Rows are points. Each copy is the shape, with its points in the same order, stretched, turned, moved and blurred by noise. Say if it was mirrored as well.

Shape:
[[ 26 -37]
 [-48   9]
 [ 25  28]
 [ -8 -37]
 [ 33 -78]
 [ 16  -4]
 [  7  11]
 [  8  14]]
Copy 1, 8 rows:
[[ -5  68]
 [-39 -34]
 [ 43  -4]
 [-36  46]
 [-33 121]
 [ 11  25]
 [ 14   5]
 [ 18  -1]]
Copy 1 is: mirrored
Copy 2 (8 x 2):
[[ 41 -34]
 [-33  14]
 [ 32  28]
 [ 11 -32]
 [ 54 -72]
 [ 29  -3]
 [ 18  14]
 [ 18  17]]
Copy 2 is: only turned
Copy 3, 8 rows:
[[ 17  41]
 [ 17 -21]
 [-30  -3]
 [ 36  23]
 [ 46  74]
 [  0  15]
 [-10   2]
 [-12   2]]
Copy 3 is: only turned

Shape, 9 rows:
[[ 10 -66 -13]
 [  8 -16 -22]
 [ 31  43 -27]
 [ 13 -28  86]
 [-33  10 -41]
 [-44 -27  57]
 [  4   8  33]
 [ 12  16  68]
 [ 18  -1  29]]
Copy 1:
[[ 27  -9  78]
 [  6  -8  27]
 [  7 -19 -40]
 [ 79  64  11]
 [-49  -5   7]
 [  8  68  34]
 [ 24  27 -11]
 [ 60  47 -29]
 [ 41  14  -4]]
Copy 1 is: only turned
Copy 2 (9 x 3):
[[-49 -20  31]
 [ -1 -26  16]
 [ 63 -29  17]
 [ -1  73  44]
 [ 15 -31 -30]
 [-30  57  -4]
 [ 22  18  19]
 [ 31  57  29]
 [ 14  15  24]]
Copy 2 is: only turned

Shape (9 x 4):
[[-26  27 -16  23]
 [  2  29 -24 -50]
 [-27   8  17   2]
 [-14 -46 -14 -30]
 [-31   2  28  -5]
 [ 61  50 -54 -60]
 [-42   8   9  -7]
 [ 62  51 -18 -29]
 [-28  37  25  63]]
Copy 1:
[[ 49 -28  17  20]
 [ 13   8  54  -7]
 [ 39  -1 -22  -1]
 [-13 -28  12 -60]
 [ 32  12 -37  -6]
 [-30   5 117  25]
 [ 50   0 -12 -20]
 [-20   6  58  54]
 [ 53 -12 -58  42]]
Copy 1 is: only turned
Copy 2:
[[ 43  18  -2 -27]
 [-16  31  28 -57]
 [ 11  19 -31 -17]
 [-42  53 -44   3]
 [  1  20 -56 -24]
 [-14  17 111 -46]
 [ 16  36 -46 -31]
 [-13 -22  86 -25]
 [ 64 -28 -27   4]]
Copy 2 is: mirrored
Copy 3 (9 x 4):
[[  8 -13 -39  12]
 [-26 -12  20  -4]
 [ 26  18 -11 -21]
 [  4  52  44  22]
 [ 30  36  -2 -35]
 [-80 -35 -17  13]
 [ 23  17  12 -13]
 [-62 -25 -48 -14]
 [ 35  -6 -78 -21]]
Copy 3 is: mirrored

Shape, 11 rows:
[[  1  51 -19  14 -10 -35]
 [-12  41  60  52 -32  -8]
 [ 32  -6  -4 -56  18 -10]
 [-12  27  35 -45   1  20]
 [-17  38  30 -33 -51  51]
 [ 32  11  26 -34 -17   9]
 [-27 -13  38 -40  16  61]
 [ 29  -7 -27  49 -24 -31]
 [-42 -25  38  30 -42  -7]
 [-25 -34 -43 -15  26  31]
 [ 48 -32  -8  39  29 -36]]
Copy 1, 11 rows:
[[ 28  -1 -11  17 -41  24]
 [ 41 -51 -30  -4  37   8]
 [ 20  51   7  -8 -29 -39]
 [ 40  45 -41 -13   3 -19]
 [ 24  47 -78  31  16 -28]
 [ 27  27 -23   7   2 -47]
 [  3  62 -48 -45  16 -18]
 [-18 -29  16  13 -23  12]
 [  4 -11  -8   0  58  24]
 [-42  63 -15 -37 -41  24]
 [ -9 -34  42 -40 -26  -3]]
Copy 1 is: mirrored
Copy 2:
[[ -20   13  -47   71   -4   28]
 [ -48  -12   -8   31  -76   50]
 [  14  -17  -12   -5   17  -26]
 [  22  -21  -31  -40  -34   22]
 [   2  -52  -14  -58  -36   81]
 [ -18  -43   -9  -24  -15   14]
 [  52    0   30 -103  -30   14]
 [ -41    5   27   67   15   16]
 [   5  -36   48   16  -55   36]
 [  68   41   43  -32   35    4]
 [ -22   43   43   53    8  -41]]
Copy 2 is: mirrored
Copy 3, 11 rows:
[[ 50 -25 -11  13 -12  19]
 [ 42 -19 -10  69  10 -66]
 [-28  19   4 -25  -8  13]
 [-27 -10  33  41  19  -8]
 [-29 -22  46  75 -30   3]
 [-20   6  26  13 -24 -20]
 [-60  34  25  42  30  -9]
 [ 45  18 -61  -4 -40 -13]
 [-16 -10 -57  76   6 -44]
 [-32  47 -43   8  14  38]
 [ 29  53 -63 -39   0 -40]]
Copy 3 is: mirrored
Copy 4, 11 rows:
[[ -2 -12  64  15 -55   3]
 [-15 -17  52  10 -31 -87]
 [ 31 -23   0 -27  53  52]
 [ 37  20  44 -29  58 -17]
 [-23  43  87 -12  55 -37]
 [ -3 -32  37 -17  53  -1]
 [ 28  58 -12 -61  70   6]
 [-57 -32   1  20 -68  23]
 [-23  21 -11  21  -1 -63]
 [ -4  77 -44 -38  -8  82]
 [-14 -62 -57 -16 -45  49]]
Copy 4 is: mirrored
